Rows are points. Each table stands for the endless flat space through its points: a line for two points, a plane for three, and so on. Write the one point that lies in both, or say that there is none.

First:
.19; .10; -.27
-.01; .20; .13
Second (2 x 3):
.17; .22; -.33
.11; .18; -.25
They share: no point

First:
.04; -.29; -.18; -.01; -.27; .34
-.14; -.25; -.25; -.17; -.11; .29
.01; -.70; -.22; -.02; -.01; .44
.53; -.22; -.28; -.18; -.09; .06
Second, 2 rows:
.03; -.24; -.05; .12; -.01; .30
.15; -.40; -.37; -.24; -.37; .30
They share: .09; -.32; -.21; -.06; -.19; .30

First (2 x 9):
-.15; .34; .27; -.23; -.36; -.09; .20; .45; -.26
.17; .22; .15; -.11; -.28; .03; -.04; .21; .02
Second:
-.24; .49; .21; -.35; -.24; -.06; -.31; .36; .07
.19; .10; .26; -.32; -.08; .05; -.13; .46; -.11
.32; .16; .16; .11; -.32; .16; .35; .31; .06
.34; -.04; .21; -.21; -.22; -.03; .04; .25; -.31
They share: .09; .25; .18; -.14; -.30; .00; .02; .27; -.05

First:
.14; -.52; -.74; .21; .01; -.12; -.09; -.46; -.27; -.01; .49; -.12
-.02; -.31; -.39; -.15; .40; -.05; .15; -.02; -.60; -.01; .40; -.22
.04; .04; -.32; .09; .31; -.36; -.01; -.12; -.19; .23; -.05; -.18
.14; .01; -.51; -.29; .38; -.11; .27; -.08; -.62; .33; .26; -.34
-.08; -.05; -.12; -.07; .51; -.44; .13; .06; -.33; .10; .00; -.13
Second, 5 rows:
-.18; .00; -.38; .18; .19; -.05; -.28; -.21; -.34; -.22; .69; .23
-.07; -.39; .03; .17; .23; .15; .03; .17; -.46; .29; -.02; -.16
-.03; -.51; .05; .09; .13; .21; .16; .25; -.48; .17; -.20; -.20
-.26; -.27; -.23; .35; .34; .01; -.04; .02; -.32; .01; .36; .07
-.19; .11; -.48; .19; .41; -.14; -.56; -.26; -.28; -.04; .80; -.02
They share: no point

First, 3 rows:
.00; -.27; .16; .03; .12; .15; .32; .01; .27; .31; -.32; .19; .28; .15; .02; -.25; -.14; .35
.04; -.35; .32; -.25; .12; .24; .07; .10; .06; .27; -.16; -.02; .38; -.02; -.26; -.57; .20; .15
.08; -.13; .08; .07; .02; .18; .57; -.16; .50; .23; -.20; .32; .18; .06; .36; .01; -.46; .45
Second (2 x 18):
.13; -.29; .25; -.07; .00; .21; .31; -.04; .34; .22; -.12; .06; .27; .03; -.04; -.28; -.22; .31
-.08; -.14; .10; -.13; .21; .21; .34; -.01; .16; .31; -.30; .33; .30; .00; .23; -.28; .05; .28
They share: .06; -.24; .20; -.09; .07; .21; .32; -.03; .28; .25; -.18; .15; .28; .02; .05; -.28; -.13; .30

First:
-.28; .06; -.37; -.02; .03; .21; .32; -.30; -.27; .59; .39; -.12; -.48; -.02; -.11; -.08; -.48; -.32; -.32; -.33; -.02; .18; .04; -.19
-.51; .11; -.08; -.09; .31; .13; .59; -.32; .09; .26; .09; -.24; -.16; .17; -.27; -.02; -.16; -.14; -.32; -.15; .24; .43; -.13; -.42
-.58; -.05; -.11; -.37; .31; .11; .28; -.49; -.06; .38; .23; -.30; -.08; .19; -.23; -.14; -.07; -.46; -.10; -.29; .13; .31; -.29; -.50
-.35; .42; -.14; -.26; .48; -.02; .34; -.12; .32; -.02; -.02; -.08; -.03; .37; -.03; .18; -.08; -.21; -.01; -.18; .31; .46; -.39; -.21
Second:
-.61; -.04; -.24; -.15; .18; .21; .52; -.38; .31; .59; -.05; -.20; -.09; .11; -.37; -.08; -.31; -.40; -.02; -.26; .17; .19; -.18; -.57
-.14; .27; -.34; -.39; .38; -.06; .09; .07; -.14; .31; .30; .10; -.16; .42; .04; -.06; -.18; -.56; .14; -.42; -.04; .41; .13; -.01
-.47; .02; -.28; -.27; .26; .11; .38; -.20; .17; .55; .05; -.08; -.07; .25; -.27; -.12; -.25; -.52; .10; -.34; .07; .27; .00; -.41
They share: -.29; .26; -.28; -.18; .26; .08; .26; -.20; .02; .28; .20; -.08; -.25; .19; -.03; .06; -.28; -.31; -.11; -.28; .13; .30; -.21; -.17
